Each row is a point. To make a cloud, some directions were put in groups of two or more. Within a group, all points are equally far from the middle, so they leave a hole (a ring in 2 directions, a hollow ball in 3). The other directions are filled evenly. Then the cloud was stretched, turned, moved and blurred a little. How many holes are there, and how many directions does each take, smallest first?
In the rows, 128 means zero.

Cloud (13 x 2):
[[174 142]
 [156 176]
 [134  94]
 [106 103]
 [107 102]
 [161 170]
 [168 162]
 [120  96]
 [ 90 121]
 [102 106]
 [174 130]
 [119 183]
 [164 167]]
Holes: 1 (2)

Cloud:
[[106 103 178]
 [ 98 131  60]
 [145 139 135]
 [ 61 130 120]
 [156 163 174]
 [142 132 161]
 [162 103 154]
 [ 96  93 188]
 [ 89 169  93]
 [154 151 101]
 [155 163  96]
 [109 162 103]
 [ 71 110 166]
 [ 98 124 161]
 [129  84 127]
 [ 86 115 131]
 [123 130  89]
 [118 160 137]
 [ 70  91 124]]
Holes: 0

Cloud (54 x 6):
[[ 89 149  94 100 100 117]
 [204 127 120 113 130 154]
 [139  80 157 151 130 102]
 [125 110  65  86 104 101]
 [141  56 109 121 130 125]
 [124  80 109 164 135 151]
 [184  85 137 130 111  76]
 [143 149 142 155 177 177]
 [114 105 151  80 116 183]
 [184  88  84 132 165 131]
 [100  73  88 150  91 132]
 [124 139 120 152  50 149]
 [117 176 138 109 116 159]
 [107 140  90 115 100 184]
 [137 127 117 170 161 159]
 [ 99 168 140  93 127 180]
 [111  61 114 113  80 111]
 [161 103 164 157 118 158]
 [144 118 178 133  75 143]
 [109 143 126  73 101 101]
 [200 122 114 127 122 150]
 [128 115 101  63 108 100]
 [161 117 182 110 100 144]
 [113 130 114 137 201 164]
 [129 139 168 111 106 209]
 [146 129 155 134 128  70]
 [155 125 179 125 105 185]
 [104 136 166 130  61 131]
 [157  81  73 133 157 157]
 [ 79 126  94 120 142 122]
 [129  75 116  76 128 118]
 [ 95 108 151 114  51 131]
 [119 122 110 177 135 110]
 [110 107  91 118  91 182]
 [105 136 168 113  70 132]
 [185 130 121  85 104 148]
 [106 116  93 161 150 119]
 [141 169 122  94 113 125]
 [102 117 114  72 105  81]
 [127  83  49 124  99  89]
 [170 149 109 112 100 115]
 [138  98  76  77 153 113]
 [121 114 121  51 165 135]
 [140 137 163 147 178 175]
 [151 106 107  84 103 194]
 [159 158 118 151 158 171]
 [142 140 126 160 176 178]
 [146 131  98 113 211 129]
 [143 168 126 143 117 153]
 [ 78 104 127 113 132 114]
 [191 144 110 116 130 141]
 [200  92 133 131 126 138]
 [ 85 118 113  96 146 103]
 [143 126 156 116 207 139]]
Holes: 2 (2, 3)

Cloud, 84 rows:
[[152 185 132 121 100 131 180  94]
 [172 137 120  93 133 134 134 180]
 [124 122  79 134 127  95 134 189]
 [104 172 173 133 104 127  73 116]
 [165 176 153  79 123  97 123 118]
 [160 138 137 127  83 132 114 173]
 [116 125 101 115  99 142  64 154]
 [127 160 118 134 123 134 134  89]
 [164 103 148 134 127  97 142 172]
 [129 147 110 105 133 164  89 167]
 [145  65 106  96 141 129 164 163]
 [109 123 159 105  94 131  87  81]
 [130 171 130 120 113 157 114 198]
 [147 163 115 122 143 150 144  69]
 [ 75 142 121 167 137 137  70 128]
 [124 114 146 126 151 110  99  68]
 [133 106 147 143 159 151  94  62]
 [195 152 135  87  69 129 154 158]
 [ 56 107 148 109 146  92  96 120]
 [ 99 105 135 173 108 143  92 126]
 [160 181 139  90 127  75  96 178]
 [104 183 105 100 127 124  79 148]
 [ 87 189 110 139 155 153  89 114]
 [118  99  99 120 134 159 107 156]
 [153 140 116 169 101 130 126 154]
 [177 162 105 110 118 138 139 194]
 [109 140  99 136 144 133  87 175]
 [ 99 131 142 155 149  98  66 166]
 [100 144 111 144 152 119 100  84]
 [146 114 139 138 108 115  80 165]
 [152 179 141 205 132 120  70  96]
 [ 99 133 148 150 176  85  50 134]
 [ 75 103 175 141 153  80  66 158]
 [ 69 141 197 114 131 118  65 125]
 [ 90 102 134 133 162 161  92 135]
 [116 134 184 135 130 134 110  94]
 [147 178 125 136  92  88  98 129]
 [149 149 126 122 134  84 114 229]
 [140 147 102  93  84 170 124 174]
 [110  47 132 140 127 153  97 119]
 [ 85 186 151 174 110 125  73 137]
 [140 205 127 157  83 106 146 104]
 [122  82 131 153 124 128 116 100]
 [147 220  85 103 121 100 148 114]
 [124 118 185 173 149  74 127 132]
 [ 89 153  91  88  99 166  87 130]
 [181 179 112  79 124  88  97 158]
 [145 197 106 126  98 138  75 140]
 [198 132 133  67 133  86 113 195]
 [185 156 100 108  64 136 155 145]
 [117 195 157 138 121 111 139 117]
 [119 162 130 183 101 140 107 158]
 [136 194  79 127 116 147 110 105]
 [ 62 154 105 166 108 136 140  75]
 [100 108 116  85 110 137 107 181]
 [116 142  97 104 111 164 124 160]
 [ 99 137 138 100 115 152 111 145]
 [ 83  84 151 161 141 173 103 116]
 [119  89  98  95 113 130 162 153]
 [105 100 130 135  88 106  87 202]
 [139 184 115 102 131 140 130 195]
 [ 93 112 176 115 139 118 126 155]
 [130 125  86 121 161 155 108 143]
 [112 208 112 118 121 115  93 148]
 [137 126  92 128  87 155 107 180]
 [ 73 115 163 168 115 106  83 184]
 [135 129 135 167  76  87 117 151]
 [146 159 116 110 110 124 131 157]
 [ 67 180 133 143 151 114 114 140]
 [141 171 154 111  80  78 132 110]
 [146 142  89  27 124 161 116 152]
 [105 112 144 164 138  84 111 185]
 [179 133 136  73 103 109 138 181]
 [132 102 100  89 128 156 104 178]
 [106 103 108  71 173 172  74 156]
 [128 107 111 116 161 108  79 120]
 [149 120 154  75 112 108  93 202]
 [116 134 149  76 117 114 122 201]
 [ 82 113 146 143 139 113  77 195]
 [144 177 166 115  96  92 153  95]
 [111  77 158 101 141 126 108 180]
 [118 196 159 129 122 131  98 104]
 [118 158  84 135 103 117 151 140]
 [ 88 148 153 134 129 137  50 135]]
Holes: 0

Cloud (94 x 9):
[[157 146 156 134  76 153 110 117 138]
 [123  81 136 126 139 137 103 148 104]
 [128 100 130 156  95 145  86 119 153]
 [131 174 127 124 180 131 142 118 118]
 [129  97 146  86 165  86 132 138  98]
 [165 124 117 143  89 137  80 129 140]
 [135  96 130  91 103  81 130 113 125]
 [147 107  80 148 102 138 142 141 186]
 [184 189 117 199 124 119  83 151 164]
 [174 181 152 195 154  99 129 113 116]
 [ 87 128 156 160 138 150 153 157 138]
 [149 135 135 135 114 128 133 108  66]
 [174  72 144 126  96  99 114 141  89]
 [121 121  94 149 143  54 127 116 129]
 [ 93  61 137 101 153 150 186 118 190]
 [158 159 120 128 171 119 107 158 128]
 [131 118 115 143  82 115  75 130 168]
 [116 122  75 170 182 118 144 146 196]
 [139 102  89 145 111 163 134 155 154]
 [156 190 118 148 139  84 129 115  98]
 [152 125 139 137 144  69 145 164 165]
 [113 110 146  69 181 186 141 136 154]
 [134 157 104 108 222 147 126 159 144]
 [108 124 141  84 116 136 127 116 108]
 [ 97 135  94 149 172 162 149 127 215]
 [ 97 112 156  81 109 117 178 131 167]
 [ 91 111  96  52 144 160 171 168 140]
 [104 118  60 138  56 144 134 112 193]
 [ 98 142 138 197  83 144 167 102 131]
 [130 111 108  54 111 169 133 152 193]
 [104 132  99 152 100  98 188  88 111]
 [162 116 147 100  88 144 157 129 156]
 [ 54 107  98 160 148 138 146 119 195]
 [132 144  72 174 108 194 151 105 122]
 [108 147 127 166 153  76 112 124 109]
 [105 103 100 121 178 121 111 141 119]
 [106 118  92 196 174  82 151  89 148]
 [105 117 110  74 159 102 173  62 144]
 [131 180 108 156 105 159  99 108 112]
 [151 127 131  95  96 166 159 104 176]
 [ 91 124  97 103 161 116 210 118 114]
 [159 186 110 171 117 137 145 145 132]
 [175 101 132 135 114 134 147 168 138]
 [106 105 174  91 128 152 123 157 174]
 [156 152 130 158 186 120 140  90 108]
 [181 113 105  73 176 161 152 140 145]
 [111 115 154  94 218 116 178  92 141]
 [175 108 182 138 122 184 119 121 133]
 [139 131  97 121 170 126 110 109 179]
 [149 138 107 104 182 129 144 112  68]
 [159 103 101  60 126 107 118 140 113]
 [120 173 145 152 129 128 116 112 143]
 [111  86 103  86  91 141  85 150 147]
 [118 100  88 159 129 147 166  77 143]
 [145 126 113 118 117 143 127  82 142]
 [ 97  76 102  82 162 134 186  98  94]
 [133  74 145 135  77 126 143  96 112]
 [161  84 129 139 145  92 115 135 101]
 [ 90 115 103  15 138 138 123 141 157]
 [122 159 100 119 146 149 177  75 200]
 [157  75 118 140  88 126 172 106 106]
 [141 173  57 165 138 183 152 126 163]
 [156 141  71 157 144 141 125  78 134]
 [ 62 123  77 123 116 129 151 125 158]
 [123  85 125  32 170 141 175  86 124]
 [141 103  64 127 159 198 162 120 113]
 [108 126 156  98 138 104 172  95 173]
 [127 112 113  90 137 151 175 163 111]
 [141 144 106 109 189 139 215  91 134]
 [114 189 110 181 162 141 135 148 162]
 [155 149 105 154 158 148 139 123 192]
 [169 136  99 154  81 155 133 164 136]
 [ 59 105  95 126 134  92 180 100 159]
 [ 96 129  88 169 123 123 159 108 149]
 [ 82 155 112 160 186  93 152 124 222]
 [125  93 120  80 136 107 117 144 101]
 [114 158  57 171 186 153 191  88 114]
 [120 159 146 163  81 151 169 108 156]
 [135 179 144 163 135 113 132  95 116]
 [ 93 108 107 164 153  96 190  59 132]
 [106 113 110 167 195 114 157  90 106]
 [121 104 117  94  74 160  83 117 196]
 [120 137 121 114 107 131 168 123 177]
 [ 85  61 124 112 152 109 147 130 130]
 [119 132 107 101 133 134 110 177 203]
 [160 123  80 142 103  88 173 134 134]
 [178 123 114  93 125 145  87 192 161]
 [103 139 147 166  88 115 103 110 124]
 [142  93 105 124 151 155 162 106  71]
 [ 88  95 147 154 140 175 188 101 124]
 [148 113  68 115 182 160 123 128  90]
 [ 93 126  91 131 160 143 164 119  84]
 [150 136 164 139  96 156 158 135 131]
 [132 121  82 119 109  87 131  98 135]]
Holes: 1 (2)

Cloud:
[[174 130 143 121 154  97 118 123 100]
 [158 122  31  97 149  95 101  58 112]
 [ 66 134 165 155  98 175 158 101 139]
 [ 98 138 116  59  70 131 130  86 157]
 [152  65 122 129 107 145 152  97 165]
 [136 122  87 119 121 148 121 151 152]
 [ 95 100  76 105  57 131 116 105 130]
 [ 99  80 143 130 133  97 153 149 120]
 [141  90 108  91 173  90 153 135  76]
 [105 134 130 113 171 123 105 146  93]
 [133 198  81  96  71 118 110 118 107]
 [110 151  79  99 134 113 138 142 138]
 [122  84 126  79 144 175 143 108 143]
 [129 144 106 142 119 105 122  98 157]
 [109  76  73 101 140  96 112 104  94]
 [171  93 133 117  79 175 190 142 113]
 [115  71  94 116  95 106 124 166  70]
 [133 167 140  86 118 169 128 143 101]
 [110 145  93 158 127 120  80  97  85]
 [159 146  92 125 155 151 112 100 110]
 [123  95 165 121  88 113  87  81 136]
 [ 75 117 171 107  62 158 165  90 125]
 [131 120  91 100  55 152 138 103 128]
 [147 134 130 123 120  93 149 132 140]
 [115 151  81  58 129 108 121  96  96]
 [104  84 137 142 179 138 131 100 105]
 [128  76 133 103 106 143 207 137 127]
 [118 191 120  95  52 119 130 142 117]
 [172 135 133 136 105 129 191 132  97]
 [147 154  57 122 115 154 119 118  96]
 [127 105 141 142  58 125 137 161  94]
 [134 104 130 128 106 207 204 122 132]
 [142  32  81 114 182 127 153 136  98]
 [ 92  99 135  53 102 149 140  81 154]
 [143  60 133 150  98 176 131  98 140]
 [111 103  67  96 175 114 116  86 111]
 [109  64 126 106 100 129 178 159 113]
 [141 101 156 102 130 135  98 147  82]
 [ 77 153  83 114 127 111 140 129 146]
 [124 172 116  86  75 153 109 150  98]
 [127 184  89 107  83 100 137  80 129]
 [156  91 144 138  91 151 192 124 104]
 [103 167 169 114  92 176 140 100 158]
 [100 173 138  91 132  76 132 152 115]
 [144 101  87 117  97 159 108 160  82]
 [130 189 111  73 113  85  59  86 127]
 [121 195 144 119  45 131 120 110 126]
 [116 153  82 105  74 111 107  73 178]
 [ 95 191 113  61 118 101 138 138  97]
 [101 109 145 141  92 162 133  96 174]
 [159 110 136 156 116 171 166 122 155]
 [ 95 145 109 125  85  52  88  91 124]
 [138 105  55 113 126  75 102 134  62]
 [136 191 107 114  98 156 104  79 126]
 [154 154 111  83 110  97 112 108  57]
 [104 162 174 135  65 133 134 112 115]
 [ 90  89 131  77  85 138 144  85 156]
 [ 98 116 150 157 119 192 184 139 138]
 [130 110 149 151 156 131 172 168 131]
 [140 125 134 147 122 128 121  90  83]
 [154 176 100  80 111 137 119  66  86]
 [132  70 130 108 111 154 219 162 115]
 [162 136 103 118 177 167 154 103 131]
 [137 175 155 127 126 133 123  86 129]
 [139  69  99 121  94  97 139 108 108]
 [147 174 119  87 105 139 102  82 160]
 [123 132 106 156 157 167 159 101 154]
 [175  88 128  72  78 118 154 135 130]
 [133 149 123 115 139  78  71 141  95]
 [169  82 157 113  85 160 133 127  91]
 [114 138 130  93  95 128  89  90  71]
 [ 89 183 113 122 103 105 132  97  96]
 [162 130  97 149 146  84 127 142 122]
 [134 118 139 113  57 149 166  63 134]
 [142 136  93 115 109 196 138  85 132]
 [144 108  87 105 160 107 158 127  57]
 [116 132 157 100  84  83 156 152 115]
 [109 127 118 134 108 104 165 113 101]
 [142  35 129 123 151 142 152 100 128]
 [150 147 168 135 138 112 137 154 112]
 [179 135 128  92 102 178 134  69 168]
 [137 104 167 111  51 152 114 139 103]
 [ 91  97  85 125 182  95 123 107 103]
 [148 102  65  69 119 130 139 114 108]
 [130 112  92  58 130 104 117  98  95]
 [148 117 162 144 171 145 168 149  79]
 [133  55 180 138 120 182 178 168  97]
 [117 108 113  79  67  88  92  88  94]
 [148 155  78 147 103 110 156 122 104]
 [ 98  92 106  94  73 135 145 154 113]
 [106 174 150 133  83 130 137  67 115]
 [ 89 125 181 104  97 138 149 127 165]
 [161  88  76 105 140 120  90 159 107]]
Holes: 2 (2, 3)

Cloud (88 x 9):
[[174  65  86 152 121  89 148 107 129]
 [ 62 136 132 141 131 164 124  84  80]
 [ 74 127  95 120 134 157 162 182 177]
 [181  97  76 111  91  97 141  98 136]
 [ 97 140 141  77 136 108 206 103  68]
 [129 133 108 152  87 178 167 192 155]
 [160  98 114  88 166 126 146 160 148]
 [100 184  75 141 121 108 165 116 118]
 [108 142 114 120  88 150 142 105 102]
 [127  86 115 115  83 120 174 105 110]
 [199  86 124 114 113  86 171 123 139]
 [ 96 131  66 190 120 110  47 105 135]
 [172 159 104 131 127 105 207 122 144]
 [ 87 183  94 141 100 125 128 128 130]
 [166 138  96 108 143 133 155 167 193]
 [122 112 143 121  73 163 157 119 138]
 [166  67 115 169 146 115 140 148 171]
 [120  79 103 131 114 128 107  94 101]
 [ 75 127  63 121 105  88 142  84 124]
 [143 101 131 150 110 106 153 173 185]
 [113 117 102 122 116  70  69 141 114]
 [124 116 102 184 102 136 123 113 139]
 [104 129  83 104  95 145 148 145 110]
 [167 116  89 163 117 127 199 123 155]
 [ 98 141 107  95 135  95 170 164 106]
 [123 134 157  91 165 187 124 126 115]
 [149 143  95 108 109 173 136 117 125]
 [193  96  72 184  78 133 150 104 182]
 [133 148  83 104  93  96 221 114  79]
 [ 74 109 123 149  86 155  97 155 118]
 [166 147  94  75 167  94 168  64  91]
 [153 112 102 145 120 180 135 125 174]
 [117 119  99 160  89 134  79 172 115]
 [150 142 177 118 136 167 164 215 133]
 [186  74  45 129  93 124 165  64 121]
 [130 125  80 123 140 120 159  90 148]
 [131 103 108 118  81 153 159 104 116]
 [164 157 106  96 117  81 212 120  81]
 [110 141 128 150  69 124 143 105  93]
 [137 107 125 158 157 113  92 124 156]
 [102 131  89 161 123 162 116 101 131]
 [139 157 110 123 118 169 118 197 189]
 [169  86  94 105 116 132 113 148 151]
 [136 121 122 117 142 116 135 130 173]
 [ 77 139 109 173  65 131 121 111 115]
 [135 157 136 120 114 150 157 179 178]
 [131 142  64 126  59 107 160 103  90]
 [124 156 120 159 100  93 106 137 149]
 [112 118 117  99 158  87 151  78 101]
 [125 127  49  94 157 126 154  58 133]
 [146  91  63 126 173 128  86 116 166]
 [ 80 138 160 127 143 169  84 161 138]
 [113 121 131 145  96 109 147 166  84]
 [ 82  96  91 156 122 114  77 127 168]
 [143 108 156 143 118 141 114 150 112]
 [172  93 116 147 115 141  97 122 117]
 [140 102 140 116 167  98 167 144 137]
 [ 91 172  80 118 107 136 158 104 146]
 [157 119  92  81 149 113 158 105 125]
 [155  92  99 119 132 103 116 163 184]
 [106 130  84  99 130 206 149 118 116]
 [134 133 145 142  86 135  96 153 137]
 [108 154 157 105 114 164 177 115 110]
 [133 107  82 132 140 100 144 122  90]
 [160 109  81 124 107 181  69 102 155]
 [156 126  70 107 115  96 139  92 166]
 [134 158 143 116 187  88 167 120 110]
 [ 72 108 148 124 156 179  41 138 120]
 [139 108  85 143  95  61 181  85  96]
 [109 155  87 114 128  97 140  67 134]
 [139 105  79 132 108 126 207 142 171]
 [123 178 176 112 142 134 178 164  71]
 [183 136  83 122  90  57 225  88  98]
 [175  89  65 124 146 106 134  83 121]
 [186 111  87  83 127 121 223 109 135]
 [192  87  66 154  90  82 211 110 134]
 [ 82 176 141 124 101 144 133 157 116]
 [ 98 113 126 139 120 185  96 173 143]
 [152 120 142 120 148  81 168 176 146]
 [102 153  95 125 123 104 124 130 154]
 [164 142  90 111 129 189 110 143 146]
 [133 123 130 161 131 149 173 180 159]
 [126 132 135 144 143 121 125 112 145]
 [133 124 113 168 101 152 115 127 134]
 [176 117 115 126  89 102 189 155 196]
 [101 155 137 120  95 113 136  98 154]
 [107  98 116 124 110  83 152 159 132]
 [139  77  89 111 155 120 111 116 139]]
Holes: 1 (2)

Cloud, 105 rows:
[[170 128 124 103 148 162 149 143 217]
 [185  94 124 133  81  93 116  89 111]
 [159 168 129  87 124 116 144 106 155]
 [116  31 152 146 118 114 139 184  99]
 [158  78  44  88 108 149 149 124 125]
 [102 131 123 138  85 180 165 181  68]
 [123  92 107 157 104 151  96 106  39]
 [125  97  77 146 162 135 124 196  87]
 [130  92 107  76 172 133 112 130 128]
 [161 157  73 171  96 126 116 138  75]
 [164 111 172  95 138 126 145  93 164]
 [119 117 128 128 142  84 104 214 128]
 [168 145 180 133  86 137 112 109 100]
 [106  84  66 186 163  85 150 143 132]
 [163 124 103  92 131  69 170 157 176]
 [ 91 140 167 160 131 127 114 173  95]
 [ 82 115 105 117 140 164 103 162 168]
 [113 109  54 122 154 115 134 157 111]
 [ 90 136  67 109 104  96 129 155 160]
 [121 151 154  85 147  91 130 113 147]
 [144 140  74 155  59 159 106 147 100]
 [127 101 126 116 104  71 157  88  94]
 [ 97 153  88 104 136 163 142 148 125]
 [126 160  95 192 162 101  77 138 125]
 [102  72  90 132 145 155 175 103 116]
 [129 119 112 135 138  79  95  88 116]
 [105 132 116 110 141 104 147 110  87]
 [102  75  84 138 149 126 177 166 163]
 [141 105 121  85  75  92 118 173  84]
 [151 123  85  76 100 147 141 134 113]
 [116 163 147 102 162 126 137  99 176]
 [142 155 103 112 147  78 168 166 155]
 [175 134 135 115  76 120 151 125 148]
 [136 101  81 131 142  91 123 128 139]
 [113 156 108 153 130 108 135 141 152]
 [131 111 127 143 159 112 181 110 103]
 [121 139 190 180 120 169 122 157  98]
 [145 150 155 162 103 133  90  97 107]
 [133 153  76 147 171 131 105 205 179]
 [156 128  95  84 141  98 105 133 174]
 [164 154 119 113 112 112 131 107 176]
 [152  93 142  50  76 155 142  93 107]
 [128 169  87 125  99 150 160 119 124]
 [147 125 168  85  93  80 129 105 109]
 [114 125 159 177 121  67 137 144  92]
 [ 89 138 128 163 135  82 160 112 108]
 [158 110 141 132 113 100  94 137 132]
 [ 97  62  86 156 117 127 142 137  78]
 [138 120 131  93 127 175 143 105  85]
 [ 68  84 134 168 119 155 140 159  22]
 [158 140 123 153 112 151 177 201 121]
 [163 116 179 130 186 111 118 147 156]
 [169 129  72 134 114 105 105  85 142]
 [149 140 147 105 113 147  76 170  87]
 [127 107 134 101 121 102 163  82 111]
 [122 136 189  96 138 143 154 124 132]
 [102  88 127 148 109  91  69 176 104]
 [ 80 162 134 138 105 180 125 136  83]
 [143  82 120 115 112 136 170 173  89]
 [155  91  74 130 148 137 126 209 188]
 [175 107 125 139 125 105 198 150 133]
 [127 102  82 185 133 169 155 141 111]
 [142 122  69 127 105 146 178 109 162]
 [146  95 145 181 148 118 154 126 122]
 [126 154 131 159 149 129  68 114  76]
 [ 87 111 117 141 106  78 168 105  85]
 [132 102  48 171 143  47 115 136 111]
 [130  85 104 114 130  76 125 172 171]
 [155 122 161  38  95  96 127  82 146]
 [111 141 100  98 125 100  97  89  78]
 [103 103  97 213 137  96 132 169 109]
 [146  96  62 130 144  96 127 182 137]
 [160 117 164 111 135 125 110 120 146]
 [193 195 120 151 114 145 109 123 132]
 [168 122 168 109 118 133 103 136 144]
 [112 111  51 111 105  85 151 111 150]
 [172 101 103 112  95 180 120 155 155]
 [136 149  70  89 103 125  88  64 124]
 [116 127 140 162 137  67 101 103  82]
 [131 102  40 141 113 104  91 137 134]
 [103 119  99 101  93 142 111  74  95]
 [171 158 101 133 160  55 117 120 117]
 [119  93 169  78 169 124 133 112 146]
 [125 152  74 139 110  60 139 125 170]
 [166 144 118 120  98 199 150 104 103]
 [126 130 103  89  97 118  72 177  86]
 [164 164 179 111 166 112  87 131 129]
 [121 149  66 132  78 124 118 161 100]
 [143 168  76 179  81 174  85 150  81]
 [164 117  98 121 108 170 108 179 153]
 [126 109 158 156  85  64 133 116  65]
 [174 159 144 115 155 128  73 160 149]
 [109 122 115 128 114 157 136 127 137]
 [138 160  87  61 101 166  73 106 145]
 [119 148 111 102  92 113 116  75 129]
 [ 97 109 105  88 173 106 134 133 192]
 [155 152 154 114 171 154 181 117 157]
 [157 153 106 114 114 200 127 167  98]
 [163 110 132 108 141 163 121 113 156]
 [162 120 145 119 152 131  85 130 171]
 [186 139 171  71  90  81  82 125 116]
 [140 156  90 151 124  98 174  94 115]
 [130 127  76 162 133  76  98 119  67]
 [128 117  77 161 104 119 162 162  88]
 [133 134  79 123 131  59 118 151 128]]
Holes: 0
